Each row is a point. The window is the flat piece filled in between its corners: a triangle in 3 columns, a solid with four corners in 4, and so on. A path goes straight from each point to the next, and from the last back to the first. After which points does the path pass through the window?
In the rows, 128 means zero.

Window, 4 rows:
[[196 103 148 124]
 [117 147  73 149]
 [ 90 148 114 148]
 [170  53 108 116]]
Path:
(1): [134 112 144 104]
(2): [128 120 123  98]
(3): [ 95 130 113 195]
(4): [144 102 148 187]
(5): [201 114 130  88]
(6): [130 171 112 111]
(7): [114 136  91 165]
(8): [ 97 132  81 197]
Through the window after points: 4

Window (6 x 6):
[[116 127 148 150  78 127]
 [100 161 104 108 118 117]
 [207 160 149  66 147 144]
 [112 158 120 124 206 117]
 [ 74 102 161 120  75 119]
 [134  86 138 113  60 182]]
Path:
(1): [129 135  96  99 165  94]
(2): [129  92 134  98 100 113]
(3): [103 165 153 105 102 173]
(4): [109 139 207  96 119 167]
(5): [131 109 115 105  90 126]
(6): [147  68 119 155 113 112]
(7): [148 215 158  73 128 165]
(8): [110 129 141 118  87 243]
(9): [146  75 136 113  60 115]
(10): [134 143 110 127 188  87]
(11): [102 150 135 115 163 153]
(12): [131 146 127 110 110 174]
(13): [134  89 124 122 152  83]
(14): [132  69 110 160  79 113]
(15): [108 148 164  93  90 163]
(16): [107 188 151 121 152 137]
Through the window after points: 8, 10, 14

Window, 6 rows:
[[156 125 145 153 140 106]
 [123 189 149 132 120 193]
 [ 62 104 142  70 129 122]
 [ 34 125 182 104 163 116]
 [204 132  98 147 177 160]
 [103 181 116 178 149 103]]
Path:
(1): [ 72 116 154 134 131 135]
(2): [ 96 136 135 142 139 150]
(3): [126 165 186  88 178 117]
(4): [154 189 139 119 180  99]
(5): [152  99 138 163 127 129]
(6): [102 114 140 144 131 155]
(7): [ 99 179 148  90 127 157]
(8): [150 196 171 127 136 141]
(9): [ 74 124 107 136 135 212]
(10): [ 78 122 107 165 130 175]
(11): [161 170 119 154 168 108]
(12): [ 79 158 167 102 138 123]
Through the window after points: 2, 4, 6, 8, 10

Window, 8 rows:
[[140 143 141 104 107 198 117 143]
 [ 61 135 158 130 159 111 158 119]
 [129 168 105 161 148 155 141 144]
 [126  82 166 132 182  67 107 104]
 [172 113 150 137 119  44  81 109]
 [134 125  76 149 137  76  92  99]
 [ 60 131 153 161 187  82  96 128]
 [126 112  94 193 111 129 105 152]]
Path:
(1): [134 106 186 150 177  97 104  44]
(2): [ 97 137 134 131 151  95 123 140]
(3): [162 114  76 149 172  37 132 166]
(4): [ 82 132 147 171 147 104  96 105]
(5): [ 65 164 154 169 140 155 135  83]
(6): [111 102 122 130 169  83 117 142]
(7): [105  96 156 125 160  77 141 152]
(8): [109 128 145 154 165 106  90  78]
Through the window after points: 7

Window, 9 rows:
[[162 123  93  50 139 121 109 189 117]
 [122 147  42 137  99  83  95 137  82]
 [ 69 133 128 204 202  96 139 120 169]
 [123  93 166 180 135 131  93 155 134]
 [186 138  28 133 142 111 113 169 115]
 [143 159 145 122  97 119 158 111 135]
 [100 130 146 169 157 140 118  55 136]
 [ 82 141 139 188 150 169  88 156 160]
 [161 104  84  62  98 111 133 139 179]]
Path:
(1): [123 114  89 162 142 156 135 132 125]
(2): [107  81 142 122 104 175 182 139 131]
(3): [157 145 111 144 143  72  60 137 161]
(4): [141 137 120 170 134 107  65 109 148]
(5): [ 98 118 103  94 102 125 177 155 108]
(6): [114  88  87 115 108 148 155 136 136]
(7): [151 184  69 137 118  51  55 140 106]
(8): [125 143 120 159 139 108 106 123 148]
Through the window after points: 2, 6

Window, 9 rows:
[[179  99 129 130 150 191 140 154 219]
 [124 111  91 159 119 174 145 192  96]
 [140 158  78 138 188 154  35 166 121]
 [ 81 125 160 112 105 126 104 173 182]
 [123  97 119  90 107 114 150 117  54]
 [128 109 144 148 165 167 126  89 145]
 [114 166 149  93 206  94  92 134 122]
 [123 152 109 141 102 110 175  83  97]
 [208 129 171 136 128 128 156 105 114]]
Path:
(1): [136 103 131 133 159 101 110 141 148]
(2): [122 108  96 151 123 139 112 152 129]
(3): [105 144 152 101 173 162 115 143 126]
(4): [152 137 143 125 103 185 177 118 135]
(5): [158  76 136 129 158 120 127 155 166]
(6): [107  92 128 163 128 102  94 148 186]
(7): [168 178 150  85 154 201 135 154 133]
(8): [149 162 137 107 127 219 157 132 109]
(9): [158  70 121 145 159 117 114 161 216]
(10): [118  75 126 138 150 107 101 120 185]
(11): [167 184 170  94 136 177 140 175  96]
(12): [154 174 122 126 157 225 124 155 167]
Through the window after points: 8

Window (11 x 11):
[[146 138  98  72 107  96 108 161 112 132 135]
 [ 70 119 127 103 153 167 139 140  98 108 130]
 [158 144 153 148  96 151 123 105 102 101 135]
 [122 151  91 133 147 122 129  95 113 119 112]
 [249 125  78 211 121 153 128 186 182 220  99]
 [103 122 144  86 158 110 122 142 109 133  56]
 [144 143 139 131 184 124 116 155 123 132 141]
 [ 69 152 149 108 131 124 107 117 119 144 142]
 [160 131 123  73 126 113 163 121 132 161 134]
 [126 125 130 114 156 164  78 106  82 148 144]
 [ 84 125 141  90 155 160 105 100 156  85 117]]
Path:
(1): [131 194 134  98 138 190 147 101  99 138 101]
(2): [131  89 129 121 135 106 102 137 135 123 135]
(3): [154  79  84 146 148  74  98 112 151 104  89]
(4): [142 182 161 117 151 190 145 185 108 193 127]
(5): [117 176 122  87 148 119 120 140 126 131 107]
(6): [112  54 148 141 148 133 118 114 101 132  87]
(7): [124  96 126 105 136 120  88  94 121 125 149]
(8): [ 98 177 130 112 168 188 129 133 123 113  92]
(9): [145 212 140  76 130 125 129 149 116 103 117]
(10): [134  79 107 136 148 120 108 111 125 168 126]
(11): [133  56 143 103 167  99 121 117 111  98 131]
(12): [123 188 111 101 112 139 119 140 121 167 115]
Through the window after points: 1, 3, 5, 7, 11

Window, 11 rows:
[[167 123 107 180  94 139  89 108 142 134  87]
 [152  88 157 141 138 195 199 130  91 137 138]
 [150 125 123  94  96 105 106 103 108  95 112]
 [137 159 106 101  87 168 185 110 131 166 136]
 [142 139  57 198 162  64 146 106 146 165 221]
 [187 176  96 142 168 169  82 102 209 144 117]
 [158  78 132 121 122 134 120 179 108 199 177]
 [ 77 155 140 161 104 115 166 161 147 109 137]
 [136 118 127 147 172 102 127 149 160 182  64]
 [101 178 106 117  93 215 106 104  94 157  89]
 [ 86  36 157 146  98 210 147 123 121 135 109]]
Path:
(1): [121  80 151 143 121 170 153 102 129 163 130]
(2): [122 144 148 149 127 113 107 100 147 142 115]
(3): [167  88  58 150 153 184 151 194 128 151 126]
(4): [128  85  46 189 167 128 107 167 136 126  82]
(5): [132 121 182 124 111 168 140  96 144 166 149]
(6): [130 145 172 138  69 131 150  96 151 176 144]
(7): [117  94  44 146 164 177 133 159  93 109 145]
(8): [160  98  74 137 101 137 116 123  93 125 110]
(9): [143 129 128 162 129 127 127 128 153 172 157]
(10): [170 143 177 170  89 104 132  93 114 194  93]
(11): [ 96 128  64 136 141 168 133 131 131 123 168]
(12): [120 130  90 157 122 149 166 157 139 112 133]
(13): [156 120 173 155 140 135 108  97 135 238 149]
(14): [124 137 198 133 147 109 132 108 167 174 128]
(15): [160 112  71 134 126 162 114 157 118 160 119]
(16): [109  73 116 139  95 192 126 182 106 107 115]
Through the window after points: 8, 10, 14, 16

Window:
[[194 106  97 135 155 147 102 129 134 101 110 189]
 [106 107 120 208 121 111 130 121 115 196 172 133]
 [ 65 109 203  95 134  97 105 125 111  85 175 100]
 [106 156  77 111 156  77  95 138 135 155 107  91]
 [ 94 179 144 146 159 161  81 110 123 208 168  86]
 [143  64 123  95 102 152 173 163 141 122 123 134]
 [152  74 158  29 119 151  93 110 113 141 145 105]
 [130 125 139 198  96 132 177  88 130 159 118 172]
 [125 139  73 150 114  81 173 127 154 109 158 139]
 [142 122 100 141 141 133  62  97 152  84 112 114]
 [153 171 133  98  48 176 127 146  85 138 123 132]
 [156 120 154 106  51  83 164 154 183 164 121 121]]
Path:
(1): [ 82 144  94 134  99 136 123 118 143 157  67 207]
(2): [ 72 134 106  82 103 144  44 135 110 141 166 149]
(3): [166 111 188 162 139 121 170 109 146 133 111  82]
(4): [203  77 134 137 163 105 140  99 104 106 105 126]
(5): [124 123 118 115 109 152 107 131 144 134 138 150]
(6): [ 73  89  95 148 120 105  89 109 156 151 188 148]
(7): [166 153 138 150 133 127 143 135 102 157  95  96]
(8): [168 164 122  93 149 144 229 128  83 119 135  81]
(9): [ 78  87 140 154  82 106  48 132 166 169 146 146]
(10): [ 83 136 105 148  69 140 143 136 123 111 149 203]
(11): [180 122 164  91 152 105 119 115 124 142 132  41]
(12): [154 153 152 150 143  95 149 107  93 123 112  83]
(13): [101  66 152  56  88 173  67 140 158 158 168 157]
(14): [101 118 118  65 114 137  95 136 143 151 135 129]
(15): [156 116 149 148 130 100 127 127 105 128 151  88]
(16): [187 121 159 130 123 102 127 131 137 132 199  29]
Through the window after points: 4, 6, 10, 16

Window, 14 rows:
[[121 166 138  68 131 167 111 128 135  81 128 191 126 106]
 [104  81 101 110  93 101 104 171 185 128 148  66 181 150]
 [184 108  86 127 212 105 118 121 135 234 131 134 166 104]
 [ 65 107 162 153 110  93 103 119 142 142 179 117 164 133]
 [ 52 132  95 188 145 180  88 107 158 190  93 113 117 148]
 [149 139  77 157 111 192 135 114 185 111 103 112 168 146]
 [201 149 137 130 125  89  50 116  75  89  66 151 101 176]
 [166  75  96 127 129 115 163 143 103 105 117 107 126  87]
 [130 127 182 164 133 143 148 135 136 128  84  90  71 145]
 [ 62 200 157 201 183 174 114 121 155 154  64 124 104  88]
 [195 115  67 154 157 182  34 126  93 150 134 104 157 151]
 [126  61 120 197 126 122  84 170 142  74 153 128 102 150]
 [171 164 154 121  84 139  73 123 175 128  81 190  86  64]
 [ 89 176 113 154 110 134  83 199  82 194 156 201 125 120]]
Path:
(1): [135 104 144 156 149 146  99 134 137 133 102 117 141 125]
(2): [117 146  92 140 109 119 104 115 156 126 139 101 103 147]
(3): [133 136  89 164  92 124 102 135 132 110 166 102 107 154]
(4): [126  87 128 150 139 134  90 160 149 120 110 134 145 133]
(5): [ 99  92 191 127 130 137 120 140 109 147  63 158 156 111]
(6): [138 158 100 138 142 136  95 123 148 144 127 123 127 127]
(7): [135 134  83 121 103  79 113 136 142 137 154  89 117 127]
(8): [125  75 141 162 138 191  97 142 135 122  94 158 152 138]
(9): [127 117 219 177 146 134 120  89  89 137  69 183 180 162]
(10): [109 145  55 153 121 138  87 172 167 154 153  93  96 108]
(11): [119 184 106 168 115 125 105 119 141 145 117  94  41  98]
(12): [135  75 133 140 137 127 101 151 130 136 123 144 203 149]
(13): [119 123 144 165 158 165 104 172 107 145  50 139 134 144]
(14): [122 177 116 153 136 117  95  76 168 136 157 106 102 100]
(15): [137 134 102 161 133 133  99 133 176  92 144 100 116 146]
(16): [158  74 150 115 134 162 127 110  66 199  44 152 176 104]
Through the window after points: 3, 13

Window, 14 rows:
[[ 94  82 108 112 123 134 170 129 114  94 136 115 123  59]
 [124 131 147  89  83 131 150 171 204 126 154 124 197  99]
 [118  85 135 123 100 181 152 124 116 117 147 157 158 141]
 [162 128 135 125 173  97 203 151 135 215 125 116  65 146]
 [146  95 109 137 145 142  94  86 169 160 126 126 136 118]
 [127 148 108  46 138 155 148  96 126  66 176 135 140 100]
 [142 143 110 112 135 162 120 167  88 159 122 101 129 118]
 [131 156 113 114 127 115 168 139  86 136  76 182 147  68]
 [ 68  86 139  72 125 119 113 160 119 173 164 160 143 142]
 [ 96 156  95 185 106 135 102 137 132 152 104 147  93 141]
 [202 149 116 176  57  73  63 152  94 150 141 112  87 155]
 [180  82  84 188 213  66 116 130 149  70 123 105 116 182]
 [150 156  11 240 146 102  95  91  90 184 158 144 177 171]
 [ 97 125 158 138 162 159 157 155 103 114 143 184 116  36]]
Path:
(1): [102 158 170 118 153 127 142 123 113 155  93  78 190 132]
(2): [127  91  81 112 123 147 155 142 152 106 173 178 120  84]
(3): [188 120  61 173 132 149 134 156 153 170 147 161 130 132]
(4): [109 151  90 161 145  89 122 100  73 132 116 135 159 126]
(5): [110 169 167 141 139 114 112 100  83 101 112 124 214 101]
(6): [144 111  65  45 130 167 159 137 152 109 189 141  70 118]
(7): [155 147  54 139 124 138 108 140 153 154 137 129 102 109]
(8): [ 86 118 180 182 123  91 150 126  79 153 120 152 161 175]
(9): [109 132 160  98 132 111 134  87  93 121 116 140 156 133]
(10): [147 109 101 121 122 156 140 173 145 126 147 124 106  99]
(11): [157  94  94 105 105 122 136 143 121 143 160 172 109  87]
(12): [ 62 161 152 166 182 135 128  97 138 112 109  99 183 161]
Through the window after points: 3, 5, 7

Window, 14 rows:
[[ 63  59 164 123 109  94 105  50  99  84 136  99 183 141]
 [152 118 110 110 227 141 131 138 123 114  71 122 155 156]
 [109 126 127 120 136  46  90  88 170 110 160 157  84 120]
 [158 146 122 122  67 163 119  86 196  82 151  85 246 127]
 [125 128  93 136 150 137  94 199 115  56  87 127 110 127]
 [ 81 113 110 166 105 153 180 174 162 158 104 112 136 170]
 [120  82 195 129 163  97 140  74 127  96 183  96  96 152]
 [ 85 122 155 100 121 137 175  59  81  97 163 124  93 176]
 [131  93  73  69  89 146 137 194 101  87  86 109  68 117]
 [ 99 115 121  84 116 140 115 125 180  77 132 180 115  74]
 [125 114 119 163 141 116  79 113 116 136 145 100  90  92]
 [160 156 120  95 184 145  92 185 141 140 150 119 191 136]
 [173 149 155 158 115 102 164 156 118 167 164 150 125 113]
 [205 116  77 144 157 137 121 162 112 120 199 120 177 118]]
Path:
(1): [122 117 124 109 138 205  53 163 127 162 124 180 104 165]
(2): [168 153 124 127 157  69 167 136 146  89 160  65 207  96]
(3): [125 140 120 123 141 118 153 143 136 113 129 124 132 114]
(4): [141 109 121 135 125 145 103 146 148 132 142 133 117 142]
(5): [150 104 129 123 122 138 130 130 144 118 135 163 119 154]
(6): [ 97 175 117 102 196 119 147 120  75 102 177  38 148 110]
(7): [ 53 128 142 126 137  83 142  44 118  74  83  56 180  65]
(8): [139  92 129 103 130 141 113 148 145 105 158 163 104 145]
(9): [139  98 134 110 123 116 101 115 150 126 149 146 128 146]
(10): [103 136 103 139 163 151 153 137 108  55 140  57 178 100]
(11): [117 141 119 141 181 109 158 114 130 100 156 118 154 103]
(12): [188  93 100 102 163 154  92 161 118 128  98 128 141 174]
Through the window after points: 1, 7, 11
